Each row of a before or after table is a point. One or more steps were done to the points. Then noise was added and the rows were shuffled. The steps act on how far a point lies along the listed directions, d1 being the first. What was done? A step turns or swaps two directions, mirrors them in a line or flattens them onto one, adds a multiple of one to another, or multiplies one. Angles are multiples of 10 degrees, from the lower direction toward the higher: turns from -170 to 170, lines from 10 to 170 but not 90. Use the fewest steps. Two steps may share a direction if one is a turn and the other turns, adds or multiplies; they go together, in the order done. Otherwise the lowest direction goes first.
In the rows, zero is written as 128.

Directions:
(1): [ 85 134 166]
(2): [161 164 160]
(3): [148  83 159]
Before (12 x 3):
[[126  94 121]
 [141 132 162]
 [107 161 131]
 [ 92 105 123]
 [ 94  98 137]
 [180 153 164]
 [ 95 157 148]
 [ 69 151 110]
 [109 115 177]
 [156 185 161]
 [161 154  65]
 [107  46 123]]
After, 12 rows:
[[ 54 155 135]
 [147 106 169]
 [161 160 182]
 [124  91 120]
 [120 124  94]
 [164 177 148]
 [125  90  48]
 [167 144 130]
 [183 105 122]
 [141  93 108]
 [130 109 170]
 [109  81 162]]
Steps: add 0.3 times d1 to d2; turn d1 and d3 by 110 degrees

Directions:
(1): [107 136  72 157]
(2): [ 98  70 125 115]
(3): [ 92 135 164 170]
(4): [171  97 129 169]
Before (8 x 4):
[[160 144 128  76]
 [166 145 126 171]
 [120  77 186  90]
 [129 104 183 154]
 [142 157 175 103]
 [123 171 130 201]
 [144 171  98 135]
 [146 143  88 124]]
After (8 x 4):
[[120 109 166  96]
 [ 70 126 118 104]
 [126  90 167 149]
 [178  69 170 130]
 [140 103  97 177]
 [113 144  52 161]
 [111 138 161 111]
 [102  89  92 116]]
Steps: turn d1 and d2 by -150 degrees; mirror d3 and d4 in the line at 60 degrees

Directions:
(1): [128 119 151  71 182 124]
(2): [105 103 178 177 154 130]
(3): [143 133 135 134 127  48]
(4): [196 134 118 154 162 142]
(5): [142 183 182 120 107 138]
(6): [162  74 154 110  89 133]
Before, 11 rows:
[[ 61 126 114 117 110 100]
 [138 159  70  93 160 118]
 [ 70 134 124  98 142  58]
 [109 158 107  98 150 101]
 [109  92 102 134  47 100]
 [161 168 143 136 126 151]
 [ 83 118 154 136  71  72]
 [138 117 143 181 117  78]
 [124 126 144  39  97 129]
 [134 152  72 114 145 142]
 [ 92 113 153  91 147 136]]
After (11 x 6):
[[ 71 129 113 154  92 112]
 [ 98 122 119 132 169 170]
 [ 74 124 141 134 183 155]
 [ 70 138 146 129 161 124]
 [140  79 120 202  65 131]
 [ 84 105 180 121  83 162]
 [168 125 125 158 125  71]
 [115 125 138 176  65  80]
 [ 43 125 132 147 122  75]
 [ 84 121 117  96 100 118]
 [155 161 155 117 143 148]]
Steps: add -0.3 times d6 to d1; turn d1 and d4 by -40 degrees; mirror d2 and d3 in the line at 70 degrees

Directions:
(1): [149  72 121  78 158  99 114 156]
(2): [145 124  85 135  72 102 170 163]
(3): [147 104 147  92 115 170 184  91]
(4): [ 93 105 151 163 163 140 174 173]
(5): [ 86 144  66 105 163 121 153 102]
(6): [190 121  95 173 167 143 133 115]
Before:
[[101 122 116  93 122 122 135 110]
 [125 132  95 110 123 118 128 122]
 [113 119 139 142 117 135 154 141]
 [107 127 131 112  88 132 141 140]
 [ 93 154 130 150 173 118  67 111]
 [114 151 131 113 142 140 128  93]
 [ 69 144 124  78  87 116 141 125]
 [ 93 104 120 150 139 148 182 157]
 [117 119 151 137 122 141 150 156]
 [106 138 125 115 144 139 120  84]
 [121 141 132 120 139 146 131 100]
 [137 129 133 122  95 125 136 135]
 [107 141 101 121 108 126 145 121]
 [110 138 109 142 121 116 146 121]]
After, 14 rows:
[[118 144 155 113 137 155 137  92]
 [127 130 152 114 133 163 144  94]
 [ 32 146 150  52  76 123 142 118]
 [126 131 127 114  92 129 151 129]
 [ 89 170 135 197 177  82   8 156]
 [101  78 121 115 155 150 184 149]
 [ 89 125 135  90  83 137 158 134]
 [100 138 113 144 140 115 139 126]
 [117 143  99 113 129 123 119 111]
 [ 91 123 136  78 116 136 140  92]
 [ 92 140 111 114 120 132 146 114]
 [118 104 145 116 119 138 161 157]
 [112 106 137 123 122 136 165 140]
 [111 132 153 117 139 155 124  83]]
Steps: turn d1 and d4 by -30 degrees; turn d2 and d5 by 30 degrees; multiply d3 by 2.5; multiply d6 by 1.6

Directions:
(1): [101 136 187 153 177 120 157 150 164]
(2): [103 122 120  93 150  60  94  93 152]
(3): [172 145 119 162 180 153  77 104 140]
Before:
[[142 140 126 137 147 131 104 114 141]
 [174 160  92 145 141 187 103 147  96]
 [123 110  86 104  28 168 192 181  80]
 [149 147 164 159 210 107  96  79 183]
 [177 140 134 185 150 204 119 143 139]
 [124 136 100 106 100 134 128 105 113]
 [114 121  93  95  97 110 178 150 118]
 [152 104 110 117 118 129 133 115 131]
 [ 93 129 166 114 133 153 186 170 147]
 [119 124 163 178 141 141 158 172 139]]
After (10 x 9):
[[112 122 175 183 149 138 163 178 143]
 [ 68 122 186 100 145  46 171 108 179]
 [132 144 171 155 185 184 151 159 160]
 [109 134  98  85  70 136 161 165  82]
 [207 137  58 167  97 230 112 147  83]
 [153 103 104 114 114 127 129 114 128]
 [179 142  81 147 155 161 117 123 126]
 [ 92 109 152 117  67 139 197 173 125]
 [143 137  89 115 109 145 109  96 108]
 [110 127 133 108 112 105 138 127 135]]
Steps: multiply d1 by 1.3; mirror d2 and d3 in the line at 10 degrees

Directions:
(1): [141 139 120 172 162 120  87  88  57 137 147]
(2): [169 143 123 106 104 159 153 161  81 192 112]
(3): [ 98 182 156 159 169 165 129 126 152 150  78]
(4): [168  83 163 133 132 154 158  90 111  90  77]
(5): [143 107  81 179  82 118 100 113 160 156  85]
Before, 8 rows:
[[139  93 118  86  77 107 161 166 195 127 169]
 [131 158  97 123 131 122  97 148  98 180 169]
 [ 90  97 111 102 112  70 141 127 211  91 161]
 [137 146 151 156 138 152 110  90 105 121  64]
 [139  99 120 134  89 133 129 146 108 132 123]
 [159 155 142 154 109 175 135 132  99 219  73]
 [133 126 119 116 147 143 135 123  74 152 127]
 [102 134 125  69 123 132 146 169 125 167 155]]
After:
[[136 124 118 128 155 142 126 111  59 153 124]
 [139 148 138 172 137 143  97  81  96 128  66]
 [102 128 139  51 123 138 164 176 135 157 150]
 [ 82  94 125  79 106  73 159 144 237  86 158]
 [134 166 107 120 149 124  92 141  74 174 182]
 [134 100 118 136  86 130 126 152 113 136 121]
 [159 159 133 162 112 169 129 134  95 224  80]
 [134  88 125  61  64 112 186 187 228 119 162]]
Steps: multiply d1 by 1.6; turn d4 and d5 by 20 degrees

Directions:
(1): [161 135 139 149 128  75  70  95 147 182 140 160]
(2): [165  82 101  46 154 144 105 129 102 142 136 137]
(3): [ 73 124 123 121 208 102 101 157 167 119 125 123]
(4): [128  69 170 128  89 115  99 160 146  84  94 163]
Before (13 x 12):
[[128 131  93 131 162  93  83  91 123 133 159 126]
 [ 78 107 163 143 100 129 154 147 150  84 109 130]
 [108 210 168 232  55 106 170 119 147 109 133 110]
 [140  35 186 129  90  75  46 154 166  89  69 206]
 [181 150 144 144  53 133 129  88  86 169 131 162]
 [121 130 143 102 131 116  93 133 134 109  98 141]
 [113 123 134  79 129 172 156 155 106 111  98 115]
 [133 100 161 152  86  76 104 140 146 111 116 149]
 [132  98 154 146  91 118 119 134 143 139 114 176]
 [138 123 117 115 125  98  97  91 118 148 138 140]
 [117 158 177 193  37 150 190 116 106 117 132 118]
 [160 127 112 130  71 136  92 108 106 146 171 158]
 [ 89 138 128 139  91 167 186 174 134  79  98  97]]
After (13 x 12):
[[102 112 160 141  73 144 170 130 131  90 112 128]
 [108 162 128 133  94 193 223 123  78 120 151  81]
 [101 150 100  88 121 199 220 165  89  66 140  66]
 [137 132 147 107 103 119  98 124 125 112  98 145]
 [161 163  94  90 123 167 156  95  68 177 152 124]
 [134 111 108  91 139 112 103 100 109 140 135 135]
 [162  87 129  95  75 132 146 141  96 104 124 129]
 [110 175 168 172 104 111 126 121 145 148 103 131]
 [150 139  85 104 108 152 107 108  95 154 185 138]
 [122  98  97 104 166 104  78 113 122 110 147 131]
 [153 100 127 109  89 157 150 128 107 140 123 159]
 [209  43 158  96  17 140 103 120  93 102  84 190]
 [ 93 171 139 187  75 142 176 151 147 104 105 102]]
Steps: swap d1 and d2; turn d3 and d4 by 50 degrees

Directions:
(1): [ 62 133 158 144 179 109 130  88 107 154 114 133 132  64]
(2): [ 99 134 136 139  78 138 135  46 133 120  89 123  89 173]
(3): [112 181 116 122 172 141 108 127  60 132 150 146 129 194]
(4): [166 174 111 153 134  58  77 103 158 137  99 129 162 132]
(5): [167  93 208 162 166 135 144 114 147 148 133 149 145 171]
Before:
[[118 135 126 117 136 118 136 123 131 122 138 121 136 122]
 [156 145  92 106 107 119 104 159 146 107 138 128 138 121]
 [117 125 125 149 113 106 111  89 150 154 103 128 133 107]
 [113 131 158 143 175 113 135 138 106 158 143 132 156 109]
 [134 149 132 131 153  84  91 114 134 148 119 121 156  75]
 [100 135 124 115 157 148 121 155  77 131 159 135 115 119]
 [156 102 161 128 131 141 144 155 142 138 149 150 168 158]
 [130 116 192 151 150 135 123  75 119 140 110 143 121 200]
 [129 173 151 150 179  93 102 124 108 146 142 140 143 124]
 [166 138 107 122 100 113 106 140 119 127 118 124 138 137]
 [144  99 170 150  81 136 150  89 167 132 114 136 111 138]
 [161 132 142 131 155 130 125 146 121 120 144 154 160 181]
 [151  88 143 126 117 156 144 150 140 119 144 122 132 150]
 [157  94 141 149  77 121 145 109 178 125 116 130 122 140]]
After:
[[133 172  76  95 156 128 107 194  73 106 168 140 158 148]
 [155  96 149 119 108 159 147 153 152 112 149 136 130 131]
 [ 86  95 133 136  87 151 145  85 145 148 108 118 100 109]
 [ 82 201  70 100 145 119  73 129  50 118 131 129 125 163]
 [126  91 114 140  11 122 156  70 197 107  81 108  86 117]
 [121 129 138 126 139 125 143 121 134 124 142 126 139 126]
 [156 126 105 136  86 108 109 125 168 110 113 112 141 128]
 [130 145  85 104  86 107 113 151 147 123 130 130 167 115]
 [155 103 131 112 100 150 142 154 111 119 134 126 119 142]
 [ 88 166 120 110 192 144 122 187  55 132 183 136 131 102]
 [147 160 141 141 218 108  88 171  81 154 169 151 160 143]
 [ 91  92 153 107 127 156 147 126 125 142 136 115 108  65]
 [100 146 114 127 164 107 127 155  93 152 144 127 153  80]
 [117 124 115 138  14 113 133  55 184 112  76 121  86 117]]
Steps: multiply d3 by 2.5; turn d2 and d3 by 30 degrees; turn d4 and d5 by -160 degrees

Directions:
(1): [ 83 123 153 118 121 126 102 125  85 128  65 145 121 128  52 107 129 192]
(2): [109 131 100 148 162 175  87 209 144 129 127 169 149 143  96 176 140 100]
(3): [128  83 147 132 163  69 169 132 187 106 140 144 124  87  98 172 166 160]
(4): [111 194 138 139 126 128 172 149  87 144 191 170 154  71 114 101 143 138]
(5): [124 139 158 217 101 141 105  82 125 167 140  94 133 133 107 167 180 120]
(6): [106 107 164 118  59  92 104 199 138 152 124  83 164  91 146 130 111 120]
Before, 10 rows:
[[113 197 107 132 121 159 115 173  65 167 161 130 151 124 136  86 115  70]
 [104  70 111  33 178  70 158 143 149  70  74 170 101  97  86 117 118 204]
 [107 132 126 156 121 118 119  88 101 138 100 133 139 107  77 101 150 132]
 [122 140 148 124 141 103 150  85 164 124 136 120 126 130 132 110 121 139]
 [144  87 118 152 123 113 121 163 170 143 126 113 163 126 154 164 152 103]
 [ 99 144 148 130 165 104 166 158 118 106 146 214 131  71  32 137 188 204]
 [111  90 171 104  90  63 147 152 146 147 114 108 149  77 146 127 148 150]
 [ 90  92 149 127 161  84 148 203 166  86 105 198 154 101  63 160 138 184]
 [ 91 150 141 135  91 157 107 178  86 161 148 146 147 133 115 106 110 118]
 [124 122 154 144 147  95 154 138 143 127 165 139 138  84  79 154 153 147]]
After:
[[ 91 142 145 106 154  59 176 156 108 127 140 148 137  65  78  99 151 158]
 [148 153 107 118 122 166 117 153 109 137 167 115 149 136 153 119  96  81]
 [116 162 146 157 139 151 107 100 147 145 126 126 139 158 116 122 131 114]
 [145 133 137 147  76 136 117 172 137 181 165  87 167 112 212 138 146  54]
 [144 101  91 152 158 119 122 137 164 120 126 139 147 116 119 138 146  78]
 [171 201  96 115 127 152 182 136  99 124 226 158 136 100 197  85 134  90]
 [131 102 105  99 104 136  98 165 118 140  77 110 150 160 162 102 101 116]
 [161 201 117 158  93 125 188  47  94 162 230  94 129  87 207  98 152  94]
 [174 183 117 118  92 121 193 125 121 121 207 126 159 123 249  79  73  73]
 [117 104 153 109 126  85 175 169 155 126 174 146 139  92 127 128 126 139]]
Steps: turn d1 and d3 by 150 degrees; add -0.7 times d6 to d1; add -1 times d5 to d4; turn d2 and d5 by -110 degrees

Directions:
(1): [128 101 135 114 181  77 176 120 178 103 168 168 187 110 111 116 134 133
 183 131]
(2): [139 166 123 167 137 144 148 118  98 138 117 132 165 181  76  88 195 194
 120 129]
(3): [144 161  83 116 108 169 106 124 221 139 127  71 146 141  99 104 129  95
 156 148]
Before:
[[123 135 114 120 115 128 117 119 159 137 131 115 118 113 138 136 109 107
  131 135]
 [115 124 152 127 113 126 116 128  71 125 115 151 102 128 140 149 127 139
  104 114]
 [125 111 134 125 131 111 125 137 133 120 131 144 126 112 142 137 111 116
  131 128]
 [115 104 153 122 133  99 147 132  96 120 146 166 122  94 155 144 111 133
  124 116]
 [119 125 132 144 116 139 130 133  98 134 128 125 114 129 137 139 127 146
  112 121]
 [128 109 124 131 111 142 108 135 109 134 118 115  90 117 143 144 108 111
   97 126]
 [141 149 130 149 114 153 118 127  84 133 110 119 118 157 123 114 152 155
   96 138]
 [119 122 162 149 136 113 145 133  57 125 120 167 130 129 139 132 135 174
  109 111]
 [129 146 136 144  95 153 103 129  70 135  92 121  93 142 140 129 139 149
   79 123]
 [134 139 130 150 159 123 155 125 109 126 136 151 171 157 120 102 168 169
  135 129]
 [125 120 128 117 126 129 128 122 121 113 128 128 119 130 141 136 112 117
  124 127]
 [128 111 141 133 147  98 158 120 123 125 142 171 155 121 117 120 147 146
  141 128]
 [120 140 133 144 142 134 143 119  97 130 126 140 143 150 108 105 150 157
  119 133]
 [128 119 142 134 125 122 123 133  79 122 125 135  99 120 147 137 115 128
  101 117]]
After (14 x 20):
[[123 136 110 114 126 146 120 122 171 129 134 106 135 126 121 113 112  99
  142 145]
 [132 180 110 140  13 231  21 142  59 168  43  41   7 149 172 151 101  99
   23 128]
 [124 106 140 129 146  97 140 135 128 115 138 159 141 113 136 133 121 129
  138 126]
 [130 131 128 127  91 154  88 138  87 135 108  98  64 119 162 147  94  99
   83 121]
 [121 140 133 146 124 121 133 116  93 139 122 141 122 134 128 130 141 155
  108 125]
 [124 123 132 123 124 130 127 122 105 115 124 130 116 135 140 136 118 126
  115 125]
 [121 136 119 137  85 168  98 138 108 145 113  92  83 127 150 148 107 119
   97 125]
 [116 138 131 113  69 167  68 135  94 140  95 101  59 122 161 163  95  93
   87 120]
 [116  95 146 105 142  89 152 131 143 113 161 164 136  78 155 144  96 109
  151 122]
 [122 120 125 103 103 140 101 139 166 129 125 107 107  94 163 147  75  83
  137 128]
 [127 130 126 150  76 177  78 140  50 152  86  95  47 137 152 151 114 124
   48 121]
 [137 120 106 106 167 112 152 125 225 112 166 131 191 119 127 106 125 102
  192 144]
 [143 168 105 134  56 206  58 136 106 153  82  56  61 151 147 132 114 102
   70 145]
 [130  86 129  99 179  65 181 116 218 103 181 179 197  89 112 116 125 108
  204 139]]
Steps: multiply d1 by 3; swap d2 and d3
